Every row gives one point. Before rounding, the points of a table are all equally far from one centre. They may lie mostly on one side of it. Where is the centre, to within rounding?

Points, 9 rows:
[[-0.057,-0.013],
[-0.039,0.040],
[-0.059,-0.008],
[-0.060,-0.001],
[-0.057,0.017],
[-0.060,-0.001],
[-0.059,-0.005],
[-0.047,0.033],
[-0.060,-0.001]]
Centre: [-0.013,0.001]

Points (8 x 4):
[[0.005,-0.022,-0.012,-0.063],
[0.039,0.002,-0.020,0.031],
[0.026,0.031,-0.023,0.046],
[-0.007,-0.026,-0.064,-0.071],
[0.029,0.000,-0.088,-0.023],
[-0.097,-0.035,-0.035,-0.057],
[0.035,-0.027,-0.022,0.030],
[-0.001,-0.057,0.006,-0.022]]
Centre: [-0.042,0.001,-0.042,0.002]

Points (11 x 8):
[[-0.015,-0.025,0.056,0.020,0.021,-0.036,-0.018,-0.023],
[-0.002,0.085,-0.016,0.023,0.064,-0.021,-0.012,-0.049],
[0.021,0.011,0.045,0.064,0.050,-0.006,0.022,-0.011],
[0.048,0.016,-0.010,0.057,0.069,-0.015,0.027,0.010],
[0.025,0.036,0.015,0.042,0.077,-0.034,-0.019,-0.062],
[0.054,0.039,0.014,0.016,0.085,-0.038,-0.003,-0.013],
[0.041,-0.036,0.041,0.048,0.011,-0.012,-0.074,-0.072],
[0.045,0.042,0.001,0.019,0.029,-0.050,0.023,-0.021],
[0.019,0.005,-0.024,0.105,0.058,-0.033,-0.045,0.021],
[0.047,0.046,0.024,0.037,0.061,0.005,0.023,-0.048],
[0.058,-0.001,-0.024,0.087,0.007,0.039,0.023,-0.022]]
Centre: [0.023,0.019,-0.011,0.018,0.017,0.025,-0.056,-0.002]

Points:
[[-0.054,0.009,-0.006,0.019,0.057,0.023,0.036,0.060,-0.016,0.005,-0.032],
[-0.023,0.030,0.021,0.021,0.089,0.016,0.026,0.011,-0.087,-0.010,0.053],
[0.004,0.018,-0.032,0.001,0.023,0.052,-0.007,0.045,-0.108,-0.036,-0.023],
[-0.006,0.074,-0.003,-0.009,-0.003,0.008,0.033,0.055,-0.020,-0.031,-0.064],
[0.012,0.027,0.016,0.016,0.087,0.019,-0.017,0.068,-0.061,-0.012,0.031],
[-0.047,0.065,-0.022,-0.005,0.013,0.089,-0.019,0.034,-0.052,0.005,-0.013],
[-0.068,0.012,-0.052,0.024,0.015,0.028,-0.022,0.050,-0.054,-0.014,0.039],
[-0.070,0.058,-0.002,-0.042,0.015,0.011,-0.014,0.050,-0.073,-0.067,0.016],
[-0.052,-0.006,-0.014,0.024,0.056,0.052,-0.005,0.041,-0.016,0.035,-0.012],
[-0.041,0.036,-0.008,-0.008,0.045,0.038,-0.047,0.045,-0.114,0.009,0.005],
[0.004,0.059,0.002,0.045,-0.004,0.048,-0.013,0.072,-0.035,-0.010,-0.002],
[-0.016,0.041,0.000,-0.040,0.076,0.059,-0.054,0.015,-0.059,-0.049,-0.002],
[0.008,0.047,0.019,0.025,0.000,0.052,-0.034,0.057,-0.080,-0.017,0.046],
[-0.051,0.003,-0.003,0.000,0.032,0.062,-0.034,0.066,-0.056,-0.006,0.037],
[-0.090,0.019,-0.026,0.040,0.015,0.011,0.001,0.021,-0.070,-0.026,0.003],
[-0.021,0.014,0.009,0.038,0.031,0.056,-0.010,0.077,-0.039,-0.009,0.018]]
Centre: [-0.007,0.028,-0.002,-0.021,0.015,0.001,-0.002,0.001,-0.038,-0.001,0.009]

Points:
[[-0.044,-0.007,0.010,0.031,0.004,-0.036,0.036,-0.034,-0.015,-0.026,0.000,-0.067,-0.015,0.047],
[0.014,-0.007,-0.026,0.010,0.000,-0.024,0.063,-0.017,-0.021,-0.025,0.089,-0.080,-0.019,0.081],
[-0.025,-0.002,0.029,0.046,0.019,0.022,0.061,-0.019,0.014,-0.063,0.060,-0.062,-0.026,0.067],
[-0.003,-0.022,-0.029,-0.006,0.007,0.009,0.007,-0.017,0.018,-0.020,0.094,-0.083,0.015,0.028],
[0.002,0.013,0.002,0.041,-0.012,-0.047,0.013,-0.060,-0.011,-0.037,0.056,-0.086,-0.004,0.031],
[0.013,0.053,-0.030,0.039,-0.001,0.040,0.060,0.000,-0.017,-0.054,0.067,-0.083,0.020,0.029],
[-0.019,-0.012,0.030,0.016,0.005,-0.008,0.037,-0.045,-0.048,-0.076,0.058,-0.046,-0.011,0.059],
[-0.030,0.019,0.002,0.010,-0.005,0.018,0.027,-0.039,0.017,-0.040,0.066,-0.093,-0.028,0.014],
[0.045,0.063,0.010,0.009,-0.035,-0.008,0.024,-0.005,-0.031,-0.040,0.099,-0.044,-0.030,0.044],
[-0.016,0.057,-0.016,0.004,-0.009,0.012,0.038,-0.028,0.021,-0.063,0.044,-0.089,-0.048,0.079],
[0.000,0.002,-0.015,0.018,0.003,-0.026,0.025,-0.017,0.013,-0.026,0.087,-0.088,-0.047,0.013],
[-0.035,0.029,0.002,0.003,-0.016,-0.019,0.035,0.026,-0.017,-0.038,0.070,-0.046,-0.052,0.027],
[-0.008,-0.002,0.029,0.013,-0.014,-0.008,0.037,0.016,0.003,-0.052,0.106,-0.057,0.004,-0.002],
[0.001,0.032,0.020,0.003,-0.003,-0.025,0.073,-0.069,-0.020,-0.037,0.048,-0.096,0.024,0.048],
[-0.009,0.034,-0.015,0.073,0.026,-0.009,0.027,0.011,-0.011,-0.029,0.059,-0.071,-0.004,0.056],
[-0.028,0.024,0.025,0.015,-0.007,0.020,0.028,-0.018,-0.018,-0.049,0.058,-0.097,-0.030,0.045],
[-0.003,-0.003,0.015,0.041,-0.009,-0.014,0.042,0.026,-0.003,-0.069,0.061,-0.103,-0.001,0.009],
[0.004,-0.033,-0.035,0.007,0.031,-0.038,0.023,-0.062,-0.023,-0.050,0.049,-0.074,-0.003,0.047]]
Centre: [0.036,0.019,0.003,-0.009,0.010,-0.009,0.036,-0.005,0.015,-0.048,0.024,-0.037,0.003,0.040]

Points, 25 rows:
[[0.006,-0.022,-0.017,0.052,0.039,-0.013,0.004,0.020,-0.010,0.033,0.002,-0.059,-0.028,0.004,-0.056,-0.048,-0.101,0.003,0.013,0.014],
[0.024,-0.071,0.004,0.048,0.027,0.020,-0.004,0.074,-0.022,0.024,0.027,-0.067,-0.021,0.035,-0.027,-0.067,-0.042,-0.031,0.033,-0.040],
[0.014,-0.011,-0.006,0.033,-0.013,0.021,-0.006,0.107,-0.040,0.045,0.007,-0.067,-0.021,-0.006,-0.007,-0.069,-0.076,-0.056,0.057,0.016],
[0.017,-0.018,-0.026,0.039,-0.007,0.043,0.007,0.030,0.003,0.021,0.087,-0.073,-0.032,-0.012,-0.040,-0.086,-0.031,-0.013,0.036,0.023],
[0.001,-0.043,-0.025,0.030,-0.007,0.020,0.007,0.064,-0.027,0.069,0.048,-0.061,-0.055,0.027,-0.026,-0.046,-0.059,-0.042,0.059,-0.026],
[-0.012,0.009,-0.047,0.035,0.018,0.042,0.020,0.050,-0.031,0.027,0.030,-0.061,-0.021,-0.022,-0.032,-0.056,-0.074,0.001,0.054,0.000],
[0.036,-0.012,0.000,-0.001,0.023,0.013,0.032,0.076,-0.025,0.030,0.056,-0.053,-0.036,-0.010,-0.029,-0.062,-0.003,-0.031,0.048,0.011],
[0.034,-0.018,-0.042,0.070,-0.008,0.018,-0.012,0.037,0.012,0.060,0.038,-0.046,-0.040,0.019,-0.019,-0.042,-0.067,-0.032,0.071,-0.017],
[0.009,-0.020,-0.020,0.017,-0.015,0.030,0.022,0.076,-0.021,0.018,0.000,-0.112,-0.033,0.018,0.002,-0.073,-0.044,-0.014,0.055,-0.011],
[0.004,-0.018,-0.006,0.059,-0.009,0.015,0.033,0.074,-0.040,0.009,0.019,-0.045,0.009,-0.003,-0.028,-0.068,-0.051,-0.033,0.089,-0.016],
[0.042,-0.008,-0.018,0.046,0.020,-0.019,0.007,0.059,-0.056,0.007,-0.002,-0.074,-0.032,-0.014,-0.007,-0.047,-0.058,-0.017,0.068,-0.006],
[0.008,-0.034,-0.014,0.020,-0.010,0.039,-0.019,0.087,0.015,0.026,0.024,-0.089,-0.040,-0.011,-0.033,-0.052,-0.092,-0.028,0.030,-0.010],
[-0.023,-0.022,-0.048,0.018,0.011,0.023,0.009,0.074,-0.030,0.021,0.020,-0.088,-0.039,-0.039,-0.027,-0.056,-0.055,-0.039,0.043,-0.006],
[0.023,-0.024,0.006,0.024,0.010,0.020,-0.018,0.071,-0.024,0.048,0.059,-0.038,-0.066,-0.005,-0.032,-0.081,-0.076,-0.020,0.029,-0.028],
[0.043,-0.035,0.016,0.047,-0.023,0.028,0.012,0.094,-0.020,-0.022,0.045,-0.080,0.002,0.014,-0.022,-0.061,-0.041,-0.011,0.015,-0.010],
[-0.036,-0.013,-0.025,0.017,0.016,0.032,-0.020,0.093,0.003,0.058,0.034,-0.051,-0.016,-0.003,-0.028,-0.075,-0.085,-0.034,0.017,-0.016],
[0.010,0.001,0.038,0.009,0.018,0.058,0.019,0.070,-0.009,0.039,0.016,-0.064,-0.015,-0.034,-0.034,-0.068,-0.040,-0.062,0.007,-0.032],
[0.018,-0.046,-0.005,0.022,-0.027,0.056,0.030,0.035,-0.009,0.033,0.073,-0.064,-0.003,0.003,-0.071,-0.087,-0.050,-0.015,0.043,-0.011],
[0.020,-0.014,0.006,0.045,-0.003,0.034,0.036,0.032,0.028,0.047,0.010,-0.083,-0.005,-0.032,-0.024,-0.063,-0.058,-0.029,0.066,-0.014],
[0.013,-0.025,-0.043,0.024,-0.018,0.008,0.035,0.065,-0.037,0.048,0.014,-0.038,-0.057,0.033,-0.039,-0.063,0.001,-0.068,0.030,-0.031],
[0.013,0.005,-0.040,0.012,-0.007,0.033,0.038,0.084,-0.037,0.023,0.040,-0.071,-0.038,0.001,-0.007,-0.035,-0.061,-0.019,0.040,-0.011],
[0.005,0.005,-0.058,0.058,0.022,-0.001,-0.019,0.053,0.000,0.051,0.008,-0.077,-0.027,0.039,-0.028,-0.099,-0.046,-0.042,0.024,0.001],
[0.034,0.023,0.004,0.008,-0.018,0.023,0.061,0.087,-0.011,0.012,0.014,-0.073,-0.007,0.016,-0.031,-0.051,-0.063,-0.027,0.027,-0.009],
[-0.013,-0.019,-0.046,0.031,0.008,-0.003,-0.009,0.093,0.006,0.031,0.015,-0.037,-0.052,0.016,-0.033,-0.060,-0.071,-0.031,0.032,-0.036],
[0.011,-0.009,-0.009,0.008,0.021,-0.008,0.031,0.089,-0.030,-0.002,0.031,-0.062,-0.030,-0.028,-0.021,-0.065,-0.037,-0.036,0.057,0.006]]
Centre: [0.011,-0.013,-0.008,0.005,-0.033,0.001,-0.024,0.016,-0.021,0.024,0.012,-0.039,0.007,0.004,-0.019,-0.052,-0.036,-0.033,0.012,-0.007]
